Each row is a point. Before rounding, the points of a table are all equally far from one centre. They may lie mostly on one side of it. Write the centre, to within rounding.

Points (8 x 3)
[[-0.52  0.42  0.05]
 [-0.46  0.46 -0.05]
 [-0.49 -0.03 -0.24]
 [-0.47  0.33 -0.21]
 [-0.30  0.42 -0.25]
 [ 0.22  0.02 -0.11]
 [-0.16 -0.31  0.24]
 [-0.26  0.48  0.34]]
Centre: [-0.19  0.11  0.07]

Points (14 x 8)
[[-0.79 -0.28 -0.09  0.14  0.00  0.07 -0.10 -0.43]
 [-0.62 -0.47  0.02 -0.32 -0.13 -0.12  0.18 -0.54]
 [-0.18  0.62  0.14 -0.46 -0.12  0.02  0.09 -0.10]
 [-0.09  0.15  0.15  0.30  0.65  0.00 -0.30  0.33]
 [ 0.38 -0.59 -0.09 -0.01  0.13 -0.31  0.02  0.17]
 [-0.35  0.14  0.65  0.09  0.16 -0.62 -0.34 -0.11]
 [ 0.02 -0.29 -0.43 -0.31  0.12 -0.06  0.53 -0.36]
 [-0.11  0.11  0.34  0.64  0.35 -0.26  0.22 -0.17]
 [-0.58 -0.02  0.24  0.28 -0.08  0.35 -0.05 -0.09]
 [-0.02  0.28  0.20 -0.39 -0.22 -0.02  0.53  0.20]
 [-0.49  0.18 -0.12 -0.38  0.24  0.07 -0.34 -0.57]
 [ 0.25  0.09  0.06  0.07  0.32 -0.27  0.55  0.43]
 [-0.12  0.32 -0.07 -0.12 -0.12  0.27  0.50 -0.22]
 [-0.51 -0.30 -0.43  0.18  0.60 -0.11 -0.03 -0.38]]
Centre: [-0.24 -0.05  0.06 -0.12  0.22 -0.23  0.06 -0.04]

Points (15 x 12)
[[-0.16  0.54 -0.03  0.00 -0.08  0.28  0.58  0.08 -0.42  0.06  0.01 -0.44]
 [-0.21  0.30 -0.12 -0.27 -0.39  0.50 -0.24 -0.31 -0.47 -0.18  0.20 -0.10]
 [-0.31  0.55  0.08 -0.30 -0.67  0.39  0.08 -0.44  0.02  0.23  0.38 -0.14]
 [-0.13  0.65  0.05 -0.29  0.16 -0.17  0.02 -0.21 -0.40 -0.22  0.40 -0.26]
 [ 0.00  0.55 -0.76  0.18 -0.08 -0.32 -0.26 -0.35  0.11  0.01  0.02 -0.01]
 [ 0.16  0.54 -0.13 -0.60 -0.02  0.18  0.33  0.05  0.33  0.19  0.19  0.09]
 [ 0.08 -0.16 -0.58 -0.32  0.00  0.05 -0.18 -0.16 -0.08 -0.16 -0.04 -0.31]
 [-0.07  0.28 -0.68  0.17 -0.27 -0.24 -0.17 -0.30  0.43 -0.24  0.05 -0.22]
 [-0.39  0.45 -0.27 -0.48 -0.41 -0.14 -0.05 -0.67 -0.31 -0.12 -0.32 -0.11]
 [-0.56  0.84 -0.17 -0.39 -0.50  0.01  0.11 -0.41 -0.26 -0.27 -0.13 -0.02]
 [-0.03  0.30 -0.28 -0.32 -0.08 -0.12  0.54  0.09  0.32  0.10  0.47 -0.45]
 [ 0.00  0.25 -0.62  0.41 -0.24  0.17  0.00 -0.30 -0.03  0.44  0.02 -0.28]
 [-0.21  0.64 -0.49 -0.31 -0.59  0.09  0.31  0.43  0.04 -0.02  0.37 -0.24]
 [-0.24  0.77  0.04  0.08 -0.24  0.25  0.01 -0.48 -0.17  0.48  0.24 -0.08]
 [-0.01  0.19 -0.07  0.00 -0.31  0.13  0.13 -0.55 -0.21  0.37 -0.01  0.40]]
Centre: [-0.12  0.41 -0.27 -0.15 -0.29 -0.02  0.13 -0.17 -0.04  0.02  0.07 -0.14]

Points (27 x 20)
[[ 0.14  0.09 -0.03  0.48 -0.30  0.17 -0.11 -0.10  0.56 -0.16  0.16  0.20
  -0.24  0.73  0.10 -0.23  0.87  0.33 -0.35  0.04]
 [ 0.19  0.22 -0.11 -0.10 -0.20  0.25 -0.05  0.37  0.84  0.21  0.21  0.47
  -0.16 -0.07  0.15  0.12  0.60  0.09 -0.33 -0.07]
 [ 0.35  0.09  0.11  0.00 -0.21  0.13 -0.37 -0.02  0.58  0.02  0.60  0.26
  -0.60  0.15  0.10 -0.32  0.27  0.24  0.44  0.03]
 [ 0.15  0.15  0.52 -0.02  0.19 -0.15  0.07  0.07  0.07  0.03  0.63  0.62
   0.08  0.09 -0.08 -0.47  0.80 -0.42  0.20 -0.12]
 [ 0.25 -0.26  0.20  0.08 -0.30 -0.03 -0.53 -0.47  0.47  0.29  0.12  0.31
  -0.41  0.00  0.01 -0.40  0.53 -0.17 -0.09 -0.05]
 [-0.01 -0.14  0.04 -0.01  0.05  0.10  0.20  0.24  0.54  0.31  0.28  0.12
  -0.35  0.07  0.10 -0.08  0.49 -0.46 -0.35 -0.37]
 [ 0.27  0.37 -0.34  0.07 -0.18 -0.20 -0.20 -0.40  0.02 -0.18  0.32  0.26
  -0.16  0.17 -0.39 -0.35  0.55 -0.26  0.59 -0.13]
 [-0.03  0.03  0.25  0.28 -0.01  0.54  0.05 -0.18  0.61 -0.18 -0.01  0.47
  -0.25  0.25  0.12 -0.43  0.16 -0.24  0.36  0.20]
 [ 0.08  0.15 -0.16  0.34 -0.21  0.24  0.51 -0.17  0.40  0.10  0.61  0.48
  -0.10  0.49 -0.18  0.16  0.40 -0.05  0.29  0.01]
 [ 0.37  0.35  0.09  0.05 -0.31  0.37 -0.18 -0.24  0.18 -0.13  0.48 -0.15
  -0.59  0.62 -0.30  0.02  0.50 -0.10  0.36 -0.05]
 [ 0.81  0.15  0.45  0.04 -0.37  0.20 -0.05 -0.39  0.28 -0.13  0.25  0.69
  -0.25  0.10 -0.15  0.10  0.51  0.01  0.20  0.04]
 [ 0.04 -0.17  0.18  0.07 -0.04 -0.14 -0.63  0.22  0.35 -0.09  0.12  0.44
  -0.46 -0.01  0.29 -0.54  0.92 -0.13  0.07 -0.04]
 [-0.26  0.18  0.69 -0.19  0.13  0.17  0.03 -0.06  0.84 -0.12  0.18  0.19
  -0.50  0.27  0.24 -0.35  0.85 -0.27  0.27 -0.14]
 [ 0.09  0.14  0.44 -0.57 -0.03  0.18 -0.18  0.17  0.75 -0.07  0.07 -0.20
  -0.51  0.26 -0.28 -0.17  0.33 -0.26  0.03  0.13]
 [ 0.51  0.55  0.40  0.13 -0.58 -0.01  0.21  0.11  0.32 -0.04  0.35  0.27
   0.10 -0.14  0.04 -0.44  0.69  0.04  0.27  0.03]
 [-0.08  0.61  0.06 -0.02  0.14 -0.03  0.38 -0.01  0.89 -0.18  0.27  0.66
  -0.46 -0.14 -0.01  0.18  0.91  0.13  0.16 -0.04]
 [-0.12  0.03  0.24  0.19 -0.40 -0.10 -0.11  0.51  0.13  0.15  0.08  0.10
  -0.28 -0.09  0.27 -0.38  0.48 -0.19 -0.29  0.06]
 [-0.01  0.28  0.31 -0.05  0.07 -0.30 -0.45  0.14  0.56 -0.16  0.68 -0.06
  -0.64  0.12 -0.56 -0.21  0.65 -0.07 -0.22 -0.18]
 [ 0.05  0.31  0.03  0.07  0.17  0.22 -0.15  0.15  0.39 -0.44  0.20 -0.12
   0.36 -0.18  0.19 -0.06  0.48 -0.11 -0.13 -0.24]
 [-0.06  0.17 -0.07  0.44  0.17 -0.05  0.02  0.24  0.51 -0.64 -0.40  0.26
  -0.40  0.07 -0.06 -0.10  0.36 -0.46  0.25 -0.11]
 [-0.11 -0.01  0.04 -0.13 -0.42  0.12  0.51  0.30  0.68  0.02 -0.19  0.32
  -0.32 -0.04 -0.20 -0.36  0.69  0.05  0.18 -0.26]
 [-0.27 -0.25 -0.03  0.08  0.05  0.18 -0.24  0.21  0.28 -0.36 -0.33  0.25
  -0.30  0.11 -0.26 -0.04  0.55  0.26 -0.23 -0.28]
 [-0.02  0.04  0.09  0.13  0.25  0.20  0.12  0.04  0.47 -0.28  0.37  0.36
  -0.50 -0.22 -0.16 -0.03 -0.03 -0.36  0.38  0.24]
 [ 0.11  0.30 -0.01  0.56 -0.15  0.44 -0.36 -0.05  0.17 -0.26  0.12  0.31
   0.08 -0.03  0.28 -0.09  0.60 -0.03  0.05 -0.33]
 [ 0.26 -0.34 -0.26  0.15 -0.07  0.04 -0.31 -0.02  0.22  0.14  0.27 -0.01
  -0.03  0.16 -0.02 -0.12  0.67 -0.02  0.39 -0.45]
 [ 0.01  0.14  0.12  0.01 -0.26 -0.26 -0.19 -0.36  0.25 -0.57  0.03  0.18
  -0.23  0.56 -0.17  0.22  0.56 -0.26 -0.57 -0.25]
 [ 0.31  0.58  0.16 -0.24 -0.16 -0.24 -0.22  0.29  0.39  0.05 -0.10  0.32
  -0.39  0.34  0.36 -0.27  0.93  0.06  0.39 -0.08]]
Centre: [ 0.06  0.17  0.19  0.10 -0.10 -0.07 -0.04 -0.02  0.42 -0.16  0.16  0.23
 -0.23  0.16 -0.17 -0.03  0.68 -0.11  0.10  0.06]

Points (30 x 24)
[[-0.33 -0.05 -0.17  0.07  0.72 -0.28 -0.21  0.47 -0.64  0.34 -0.27 -0.05
  -0.03  0.33  0.21  0.14  0.19 -0.12 -0.25 -0.13  0.12  0.18 -0.13 -0.13]
 [-0.45 -0.08 -0.24 -0.35  0.35 -0.22  0.08  0.00 -0.35  0.29 -0.42 -0.35
  -0.26  0.21  0.27  0.03  0.09  0.36  0.44  0.19  0.23  0.20 -0.17 -0.08]
 [-0.37  0.06  0.18  0.19  0.29  0.02  0.32  0.15 -0.49  0.23 -0.16  0.35
  -0.14 -0.38  0.61  0.30 -0.29  0.19  0.49 -0.16 -0.10  0.24 -0.34 -0.15]
 [ 0.10  0.06  0.12 -0.04  0.27 -0.08  0.22  0.28 -0.24  0.02 -0.15  0.11
  -0.11  0.06  0.16 -0.12 -0.26  0.04  0.05 -0.04 -0.38  0.07 -0.83 -0.26]
 [-0.49  0.18  0.05  0.28 -0.13  0.02  0.23  0.29 -0.82  0.74  0.33  0.06
  -0.16  0.21  0.15  0.12 -0.29  0.00 -0.19  0.18 -0.27  0.06 -0.16 -0.16]
 [-0.53  0.08  0.17  0.22  0.42  0.22  0.21  0.15 -0.57  0.82 -0.85 -0.14
  -0.18  0.26 -0.03  0.20 -0.18  0.14 -0.05 -0.14 -0.21 -0.08 -0.41 -0.05]
 [-0.14 -0.19  0.08  0.24  0.19  0.25  0.03  0.28 -0.62  0.53 -0.03  0.16
  -0.06  0.14  0.15  0.31  0.03 -0.71  0.33 -0.19 -0.41  0.61 -0.58 -0.30]
 [-0.45 -0.18  0.04  0.23  0.20 -0.05 -0.01  0.62 -0.53  0.84 -0.14  0.34
   0.02 -0.12  0.28  0.52 -0.02 -0.15  0.37 -0.06 -0.01 -0.04 -0.07 -0.15]
 [-0.20 -0.08 -0.16  0.49  0.31 -0.01  0.15  0.35 -0.99  0.08  0.13 -0.05
  -0.19  0.02  0.20  0.06  0.19 -0.21  0.37 -0.53 -0.70  0.36 -0.16 -0.13]
 [-0.44  0.11  0.29 -0.08  0.49 -0.33  0.09  0.15 -0.86  0.41 -0.06 -0.02
  -0.11  0.58  0.22 -0.14 -0.08 -0.04  0.17  0.12 -0.12  0.23  0.13  0.17]
 [-0.55 -0.26  0.37  0.35  0.65 -0.23  0.02  0.19 -0.45  0.18  0.00  0.02
  -0.14  0.29 -0.31  0.36 -0.38  0.30 -0.01 -0.18 -0.27  0.44 -0.38 -0.34]
 [-0.51  0.03  0.31  0.30  0.43 -0.12  0.18  0.34 -0.44  0.00 -0.22 -0.35
  -0.37  0.20 -0.34  0.01 -0.30 -0.01  0.44 -0.26  0.08  0.54 -0.28 -0.30]
 [-0.15 -0.31  0.36 -0.02  0.47  0.39 -0.08  0.21 -1.20  0.50  0.01  0.07
  -0.42  0.07 -0.11  0.44  0.22  0.00  0.05 -0.41 -0.34  0.17 -0.18 -0.01]
 [-0.44 -0.16 -0.14  0.41  0.10  0.40  0.67  0.38 -0.82  0.26 -0.23  0.21
  -0.04  0.02  0.56  0.21  0.37  0.09 -0.10 -0.44 -0.40 -0.06 -0.46 -0.24]
 [-0.35 -0.38  0.22  0.09  0.27 -0.11 -0.07  0.36 -0.64  0.53  0.08 -0.15
  -0.40  0.11  0.23  0.12  0.21  0.05  0.02 -0.54 -0.59  0.55 -0.46 -0.11]
 [-0.04  0.02 -0.20  0.41  0.32 -0.14  0.22  0.46 -0.47  0.48 -0.44  0.18
   0.09  0.62  0.23  0.36  0.39 -0.12  0.28  0.04 -0.14 -0.09 -0.62  0.00]
 [-0.08  0.10  0.34  0.06  0.10 -0.05  0.25  0.59 -0.50  0.37 -0.35 -0.12
   0.14  0.08  0.40 -0.15  0.06 -0.04 -0.46 -0.23 -0.18  0.22 -0.20 -0.02]
 [-0.52 -0.09 -0.01  0.23  0.55  0.20  0.35  0.08 -0.62  0.55 -0.09  0.46
  -0.24 -0.09  0.47  0.08  0.22  0.06 -0.21 -0.18 -0.10  0.65 -0.12 -0.11]
 [-0.25 -0.39 -0.21  0.08  0.38 -0.04 -0.09  0.56 -0.64  0.39 -0.01  0.43
   0.06  0.02  0.19 -0.28  0.17 -0.24  0.29 -0.31 -0.26  0.07 -0.60  0.29]
 [-0.16  0.16  0.01  0.49  0.33  0.04 -0.10  0.26 -0.76  0.53  0.08  0.24
  -0.23  0.09  0.26  0.23  0.20 -0.01 -0.06  0.33 -0.47  0.32 -0.35 -0.03]
 [-0.46  0.31 -0.20  0.30 -0.01  0.06 -0.09 -0.50 -0.59  0.46 -0.62 -0.23
   0.06  0.56  0.17  0.25  0.53 -0.13  0.03 -0.22  0.11  0.30 -0.43 -0.31]
 [-0.33 -0.10 -0.08  0.40  0.30 -0.09  0.39  0.36 -0.45  0.63 -0.52 -0.27
  -0.17 -0.13 -0.01 -0.19  0.75 -0.31  0.15 -0.08 -0.46  0.03 -0.60 -0.10]
 [-0.28  0.08  0.10  0.32  0.44 -0.07  0.70  0.77 -0.67  0.14 -0.42 -0.11
  -0.13 -0.21 -0.09 -0.12  0.41 -0.10  0.01 -0.12  0.12  0.03 -0.27 -0.14]
 [-0.19  0.08 -0.34  0.63  0.13 -0.17  0.38 -0.11 -0.58  0.31 -0.02 -0.60
  -0.28  0.11  0.14 -0.18  0.08  0.00  0.26 -0.21  0.15  0.50 -0.08 -0.05]
 [-0.15  0.28  0.08  0.26  0.52 -0.26  0.22  0.24 -0.82  0.09 -0.26 -0.24
  -0.12 -0.11  0.25  0.20 -0.08 -0.47 -0.04  0.06 -0.25  0.45 -0.36 -0.04]
 [-0.19 -0.33 -0.34  0.15  0.44  0.19  0.10  0.68 -0.55 -0.09 -0.27  0.04
   0.18  0.06  0.06  0.02  0.28  0.06 -0.04  0.04  0.07  0.47 -0.66 -0.14]
 [-0.38 -0.06 -0.11  0.72  0.48  0.12 -0.18  0.07 -0.60 -0.02 -0.05 -0.32
  -0.26  0.35  0.09 -0.27  0.12 -0.20 -0.10  0.04 -0.38  0.16 -0.39 -0.06]
 [-0.17  0.02  0.07  0.40 -0.02  0.04 -0.24  0.17 -0.61  0.39 -0.13  0.10
  -0.01  0.04  0.57  0.05  0.37  0.02 -0.07  0.13 -0.19  0.51  0.08  0.36]
 [-0.31 -0.02  0.47  0.30  0.28 -0.09 -0.04  0.54 -0.30  0.22 -0.33 -0.10
  -0.05 -0.03  0.49  0.43  0.22 -0.03  0.30 -0.10  0.13  0.33 -0.25 -0.34]
 [-0.28  0.29  0.19  0.20  0.12  0.24  0.24  0.25 -0.57  0.57 -0.03 -0.13
  -0.12  0.13 -0.23  0.36 -0.18 -0.19 -0.08 -0.01 -0.29  0.47 -0.58 -0.65]]
Centre: [-0.41 -0.23  0.07  0.14  0.03  0.02  0.27 -0.11 -0.53  0.18 -0.16  0.04
  0.06  0.07 -0.18  0.19  0.23 -0.07  0.13 -0.17 -0.11  0.07 -0.22 -0.01]
